Each row of a before or after table is a point. The points were changed in one or more steps. Then noise was added and the rows were shuffled. The steps act on columns, c1 being the first. What was done? A step turns or swaps two columns, mirrors them in a line or flattens them onto one, adds a multiple of one to another, or multiplies or shifts one. Angles are multiples of 10 degrees, from the lower column toward the higher: turns from -170 to 170, lines from 10 to 170 but not 90. Use the fewest steps. Two steps may share a column if one is a turn and the other turns, adds or multiplies; they go together, in the order done. Otherwise the lowest column goes first.
In the rows, zero is written as 128.

Before (10 x 3):
[[113 159 139]
 [174  86  76]
 [119 156 189]
 [122 149 141]
 [127  90  71]
 [129  88 117]
 [ 95 198 135]
 [117 229 127]
 [ 85 161 149]
 [160  95  97]]
After (10 x 3):
[[ 44 187 106]
 [ 21 151 121]
 [127 113 133]
 [208 108 135]
 [101 218  95]
 [113 142 122]
 [107 134 126]
 [243 108 135]
 [131  98 139]
 [ 90 152 119]]
Steps: multiply c1 by 2.5; flatten c2 and c3 onto the line at 160 degrees

Before, 14 rows:
[[161 107 173 145 194 184 153 142]
 [122 110 126 126 176 200 165 174]
 [107 116 178 153 136 178  88 153]
 [179  55  97 150 165 220 182  38]
 [ 83 172 127  85 121 128  60 128]
 [213 103  53 108 147 141  53  63]
 [165  98 123 105 186 210 162 110]
 [ 93 173 157 129 136  69  85 150]
 [135 118 105 166 140 168 135 156]
 [ 89 123 142 110 131  88  87 152]
 [184  97  94 121 165 185 104  68]
 [106 176 157 125 112 141 107 110]
 [116 111 125 182 231 208 151 124]
 [151  61  74 103 167 141  68  79]]
After, 14 rows:
[[190 140 177 126  78 183  65 182]
 [164 125  79 139  63 187 112 120]
 [ 84  92 130  98 149 124  17 129]
 [ 87 129 114 114 126  92  48 108]
 [110 136  76 146 115 177  50 112]
 [213 146 211 114 103 138  13 178]
 [163 135 135 111  63 213 121 143]
 [ 89  77  94 132 138  67  47 110]
 [109  90 101 126 159 141  67 148]
 [180 185 174 145  69 218 138 210]
 [124 133 121 125  78 201 126  82]
 [117 106 135 169  28 211 108 130]
 [131 132 146 154 113 167  93  97]
 [151 178 193 114  69 144  23 166]]
Steps: turn c2 and c5 by 160 degrees; turn c3 and c8 by 170 degrees; multiply c4 by 0.7; shift c7 by -40

Before:
[[179 126 125 107 142 133  96  73 212 115 186  74]
 [203 147 148  91 165 123 122 105 130 121 139  46]
 [172 137 109 157  94 126 153  96  62  60 155 160]
 [118  79 133 201  69 134  81 156 155 170  80 192]
 [136 106 100 127  63 105 134 164 128 104 124 158]
 [194 133 190  77 101 125  35 117 173 136 161  32]
 [179  97  88 132 122  75 165  39  73  56 145 103]
 [ 79  98 142 172 102 123 113 141  93 162 139 130]
 [129 101 121 122 127 155 151  71  81  63 119  89]]
After, 9 rows:
[[122 104 201 123 128 149 123 173 138 104 124 153]
 [ 85  82 188 195 164 156 174 135 119 169  82 197]
 [ 83 100 144 173 110 133 145 142  89 160 140 135]
 [247 144  85  96 132 103 140 122 121 118 143  46]
 [242 130 131  78 200 118 221 124  95 134 161  32]
 [196 102 147 132  61  25  89 132 132  51 144 107]
 [201 125 120 109 203  86 156  92 177 115 185  77]
 [145  98 126 123  85  92 104  79 110  64 119  94]
 [161 134 169 161  71 103 110 115 105  57 155 153]]
Steps: add -0.5 times c12 to c1; turn c3 and c5 by 110 degrees; turn c5 and c9 by -60 degrees; turn c6 and c8 by -60 degrees; multiply c7 by -1

Before (11 x 24):
[[247 148 166 124 100 114 158 123 145 130 159 119 125 162 117 104 118 115
  127 111 122 137 130 143]
 [110 131 139 102 126 128  99 122 127 144  45 135 102 118 165 152 116 131
  119 107 102  89 180  94]
 [110 115 163 103 120  81 114 141 114 158 119 128 130  99 119 129 115 140
  121 105 129 116 150 148]
 [ 97 134  80 101  75  38 109 125 199 112 161 139 102  95 137 115 128  30
  103  93 101 138 126 121]
 [108 142 151 108 134 113 128 123  96 100 159 116 154  96 141 102 162 143
  114 171 103 135 121 163]
 [175 137 111 100  79 124 116 179 145 119 159 113 102 123 145 102 126 133
  164  95 161 135 122 109]
 [127 125 153  95  88 130 101 129  97 141 163 123 109 153 172 103 126 139
  112  92 136 137 130  94]
 [136  71 164 177 108 105 145 149 104 120 153 123 114 122 128 109 126 129
   96 105 110 125 120 159]
 [113 133 148  96  77 131  99 124 101 120 143 155 112 120 118 166 111 129
  147 149 164 147 146 126]
 [101  66 128  95 189  84 107 145 157 149 103 139 112 128 126 160 112 141
  142 108  97 133 187 145]
 [168 118 124 177  93 121 140 137 126 157 158 136  99 122 124 186 131 116
  117 101  98  73 171 111]]
After (11 x 24):
[[168 118 124 177  91 121 138 124 133 156 157 137 101 121 122 187 133 120
  117  98 113  71 171  97]
 [127 124 151  96  87 130  99 123 103 142 162 124 111 152 173 102 126 111
  112  90  93 136 130 136]
 [115 128 147  95  77 129 100 125 110 120 143 156 112 121 117 166 109 109
  146 148 126 146 144 161]
 [ 99  64 131  94 189  84 110 124 139 149 102 141 115 128 127 160 113 158
  141 107 142 126 186  94]
 [248 148 167 125 103 114 159 125 152 130 159 114 124 164 115 105 118 133
  129 112 141 140 129 123]
 [ 95 135  81 102  77  37 111 123 249 114 160 136 103  95 139 115 126 121
  103  91 120 138 129 104]
 [106 142 150 104 137 115 129 133  95 100 156 116 150  96 142 105 159 115
  114 171 163 137 122 100]
 [109 130 139 103 124 130  97 121 124 142  45 135 102 117 161 153 115 131
  120 105  95  88 184 100]
 [111 115 164 101 121  81 116 127 111 157 124 129 133  99 120 132 115 126
  122 105 147 116 151 132]
 [136  74 162 177 107 106 146 125 112 121 153 122 118 120 127 112 121 108
   99 107 157 127 121 112]
 [174 136 111 100  82 124 119 119 134 119 156 113 113 124 144  97 124 144
  164  98 106 137 120 160]]
Steps: flatten c8 and c13 onto the line at 80 degrees; turn c9 and c18 by 50 degrees; swap c21 and c24

Before, 13 rows:
[[116 126 141 122 107 134 148 114 107 118 147  60 123  95 130 152 134 122
  152 106  80 126 131 124 128 121 144 132 112 113 146 118 114 135 110 174
  101 249 111 140 115 112 124 126 104 119 137 130 116 136 131 113 132 122
  138 145 137 108 130 120 153 144 104 122]
 [157 128 139 140  98 151 155 154 106 138 123 151 109 127 122 185 126 119
  140 172 138 147 129 121 115 138 139 147 124 148 116 146 140 107 113 121
  114 136 146 133 113 120 147 120 134 139 124 112 123  86 136 144 137 146
  135 133 123 104 117 155 115 123 135 150]
 [154 121  99 130 104 104 124 151 109 126 145 128 159 124 134 117 136 128
  134 108 145 127 112 133 122 148 132 135 129 143 122 110 126 135 122 136
   95 151 126  80 119 121 130 139  91 136 122 139 154  98  85 113 139 140
  129 116 159 125 118 138 127 130 130 105]
 [142 120 114 126 133 149  92 136 103 110 104 153 107 125 123 123 141 188
  135 119 147 136 126 131 133 116 156 145 120 113 120 114 124 133 106 148
   96 139 126 145 121 109 187 123  97 147 119 120 115 121 125  91 105 147
  124 119 143 120 134 137 131 128 109 146]
 [166 100 129 138 182 108 156 143 117 124 130 152 111 110 122 202 121 120
  147 122 138 144 131 115 119 133  89 132 112 117 170 129 110 136 117 150
  142 109 145  96 175 140 133 126  94 122 121 127 112  93 123 108 106 133
  149 133 107 125 131 135 115 136 110 116]
 [149 111 135 168  94 153 131 136 102 152 103 118 129 128 124 117 118 123
  128 126 136 137 130 120 128 135 136 130 123 210 135 122 128 103 155 135
   99 121 144 117 125 157 129 131 115 123 132 136 145 126 100 139 116 121
  139 142 115 105  71 124 115 148 124 150]
 [141 111  97 131 132 149 136 114 103 131 128 133 191 123 148 116 136 124
  149 131 124 132  63 107 128 147 152 107 125 132 120 136 135 120 112 129
   97 106 149 141 115 105 130  96 105 160 118 127 114 132 124 131 135 138
  146 132 109 125 117 139 133 135 122 148]
 [156 127 140 119 101 158 139 141 173 133  91 156 149 118 150 116 113 135
  132 108  91 158 130 132 122 147 157 107 120 142 126 140  66 103 101 148
   97 119 145 150 177 156 120 119 110 129 129 109 158 137 135 132 136 117
  173 140 114 105 128 126 131 131 129 107]
 [146 112 135 127  92 143 145 143 139 125 141  86 123 132 128 126 136 162
  130 123 147 133 130 131 131 128 152 136 157 111 177 156 104 127 113 122
  119 114  85 152 128 114 131 141 126 119 135 131 128 106 135 143 121 126
  139 141 134 150 127 127 137 124  93 124]
 [145 130 135 127 169 153 147  98 113 127 142 120 152 110 188 117 112 131
  150 130 133 138 120 103 128 136 152 116 111 112 150 117 131 103 103 128
  187 143 125 157 136 113 128 141  93 119 120 136 117 144 128 144 105 141
  130 149 121 106 104 119 124 144 132 115]
 [101 128 133 140  97 149 139 145 143 105 137 156 155 135 181 128 122 121
  147 111 133 145 123  99 120 138 144 146 110 123 132 114 103 125 163 117
  130 177 143 131 119 160 133 117  94 128 127 129 137  86 114 119 104 136
  151 148 109 140  94 125 125 123 128 120]
 [110 105 128 128 138  86 138 124 142 106 133 136 152 125 147 116 136 120
  133 137  77 127  90 126 126 149 112 123 109 116 116 108 135 134 129 143
   99 159 121 150 156 131 121 131 112 115 130 129 111 136 136 143 128 146
  126 133 130 133 111 119 117 136 107 105]
 [162 114 126 126  97 154 132 153 152 121 128 157 121 135 132 141 130 125
  118 128  87 140  83 133 128 122 156 144 164 151 124 113 138 123 112 116
  113 105 144 138 134 120 127 145 220 123 122 114 149 129 122  95 134 138
  127 149 111 120 126 119 165 127 129 126]]
After (13 x 64):
[[111 148 128 127 137  86 137 125 141 106 132 138 152 126 149 116 137 120
  134 135  77 129  89 133 126 149 110 124 110 117 117 106 135 134 129 129
  100 160 120 150 156 132 140 131 114 114 125 129  76 135 136 142 129 146
  126 134 131 133 110 119  57 137 106 106]
 [101 129 132 142  97 148 140 145 142 104 134 156 156 135 181 128 121 122
  146 111 132 145 124 103 119 137 144 146 110 122 131 115 104 125 165 111
  131 176 140 133 119 160 124 114  93 128 114 127 155  85 113 120 110 136
  152 145 109 141  94 125  65 125 128 121]
 [160 143 126 126  99 154 131 152 153 120 129 156 123 135 132 141 129 126
  118 127  87 142  82 128 129 122 154 145 165 152 125 115 138 123 114 127
  112 106 143 137 134 121 132 145 221 124 107 114 190 131 123  94 133 138
  126 142 111 121 124 119 105 129 130 128]
 [147 142 134 128  92 143 145 142 141 126 141  85 122 133 127 126 135 162
  129 123 145 133 130 129 131 129 152 136 156 111 176 156 104 128 114 127
  119 113  87 152 125 112 128 141 126 120 129 133 128 108 133 144 125 125
  140 145 135 150 127 126  77 125  94 125]
 [116 130 140 122 108 133 148 114 106 118 148  58 124  95 129 152 135 122
  152 106  80 128 131 145 128 120 144 132 111 114 145 119 114 134 109 137
  103 249 111 141 114 112 133 127 105 119 128 130  92 137 132 113 134 121
  138 147 135 108 130 118  93 143 104 121]
 [165 157 129 136 182 108 157 143 115 123 130 151 111 110 124 202 119 119
  147 123 138 143 131 129 118 133  90 132 112 117 171 129 110 137 118 128
  142 110 145  98 175 139 129 126  93 123 117 127  80  93 125 109 115 134
  149 128 106 126 130 135  54 137 110 115]
 [158 128 139 119 100 155 138 141 171 133  90 156 150 118 149 116 115 136
  130 108  91 157 130 141 121 146 157 107 120 142 125 140  66 101 100 135
   94 120 145 150 177 157 136 117 110 129 122 108 219 136 135 132 150 118
  173 138 115 103 128 127  71 129 131 106]
 [152 134  99 131 104 104 125 152 109 126 145 130 159 125 135 118 135 128
  136 107 147 126 112 136 120 150 132 134 130 142 123 110 124 135 122 132
   94 149 125  81 118 121 126 139  92 136 129 139 207  98  85 114 139 141
  130 113 159 123 119 138  67 129 129 105]
 [157 132 139 140  97 150 155 155 105 139 124 151 109 127 121 184 126 118
  141 171 138 148 128 119 115 138 139 149 125 148 115 146 139 106 112 122
  113 137 145 133 114 119 108 120 133 138 121 111 112  86 137 144 140 146
  134 128 123 104 117 154  55 122 136 150]
 [141 145  97 131 133 148 137 114 105 131 128 134 191 123 147 118 138 123
  149 131 124 133  62 114 127 149 152 109 125 133 119 137 134 122 114 119
   95 105 150 142 117 106 130  94 105 160 116 126  86 132 123 130 138 139
  146 126 109 124 116 139  73 133 121 149]
 [144 126 136 126 170 152 147  98 112 128 142 119 152 109 188 118 112 131
  149 129 132 138 121 109 128 136 153 116 111 111 150 116 131 102 103 119
  186 142 126 159 134 112 126 141  91 119 107 135  95 143 127 144 102 141
  129 143 121 106 104 118  63 144 133 116]
 [149 145 134 169  94 152 131 136 101 152 104 118 129 130 124 116 121 121
  129 124 137 138 131 124 129 134 137 130 123 211 134 122 127 101 155 126
   97 120 144 119 124 156 129 132 115 123 124 136 180 126 101 139 119 119
  138 141 114 105  69 124  54 149 124 150]
 [144 146 114 126 133 148  92 138 103 110 104 152 108 125 125 124 141 188
  136 118 147 135 125 138 135 115 156 145 120 112 119 115 122 132 107 134
   97 141 125 146 121 108  72 124  97 147 124 121  88 123 125  93 103 146
  123 115 143 120 133 137  72 129 108 145]]
Steps: turn c2 and c43 by -170 degrees; flatten c24 and c36 onto the line at 30 degrees; turn c47 and c56 by 30 degrees; multiply c47 by 1.3; multiply c49 by 3; add 0.3 times c55 to c53; shift c61 by -60
